Rows are points. Examples show where two turns around zero, p and q, send a point. Write where each new point lands after one turn and then the other. Backwards means that the second turn is done in reverse. Each puzzle has new turns, and all numbers are rounded.
In the rows, zero is written as 128.

Turn p:
[147 133 209] => [209 147 127]
[137  98 150] => [153 113 103]
[154  83 112] => [118 114  77]
[105 136 112] => [110 117 148]
[135 150  83] => [ 82 148 133]
[ 89 169 101] => [ 95 130 181]
Turn q:
[112  91  99] => [ 93 107  99]
[136 182 135] => [162 170 137]
[159  91 164] => [140  76 157]
[134 183 136] => [161 172 139]
[ 67  97 101] => [ 57 134 108]
[160 124 133] => [154 109 128]
Where do these land?
p, then q backwards: [122 134  55] => [ 65  90 122]
q, then p backwards: [131 174 159] => [130 173 161]
q, then p: [105  87 140] => [140  82 139]
q, then p backwards: [154 117 157] => [ 94 124 150]

Turn p:
[123 175 190 165] => [ 63 141  85 163]
[122 138 107  73] => [125 142 178  98]
[100 103 111  91] => [141 107 177 122]
[171 105 143 178] => [160 141  73 157]
[123 119  89 132] => [150 109 129 100]
Turn q:
[150 156 151  98] => [124 151 167 153]
[144 132  72 148] => [185 124 109 113]
[ 91 174 153 143] => [102 173  98 155]
[146  48 146 161] => [110  40 120 122]
[110 130 119  90] => [119 152 147  99]
Where do these land?
q, then p: [154 140 167 125] => [115 107  97 156]
p, then q backwards: [125 140  49 151] => [108  77  66 130]
p, then q: [120 121 199 154] => [139 117  53 132]
p, then q backwards: [102 141 131 111] => [128 110 148 108]
p, then q: [148  77  76  84] => [129 108 196 179]
q, then p: [118 149 146 143] => [119 110 108 111]

Turn p:
[101 107 138 199] => [138 155 201 138]
[122  96 145 113] => [ 93 120 137 113]
[177 150 143  74] => [133  76  75 107]
[150 133  75 154] => [147 128 125 188]
[ 91 154 139 100] => [129 160 101  93]
Turn q:
[145 137 173 144] => [103  96 145 102]
[105 142 128 141] => [125 146 152 126]
[178 141 178 113] => [107  81 108  79]
[91 90 94 61] => [118 182  66 168]
[107 140  51 155] => [193 165 152 161]
[148 147 172 133] => [106 101 137  90]
[122 100 102 148] => [143 125 135 168]
Where do these land?
p, then q: [106 193 129 170] => [160  86 111  70]
p, then q: [113 121 157 146] => [101 128 114 106]
p, then q: [106  91  77  92] => [143 177 181 145]
q, then p backwards: [164 127 117 100] => [145 161 130  99]
q, then p: [ 95 143  77  95] => [190 122  98 144]
p, then q: [176 102 163 170] => [ 71  82 116 150]
q, then p backwards: [134 120 176 123] => [135  93 145  99]
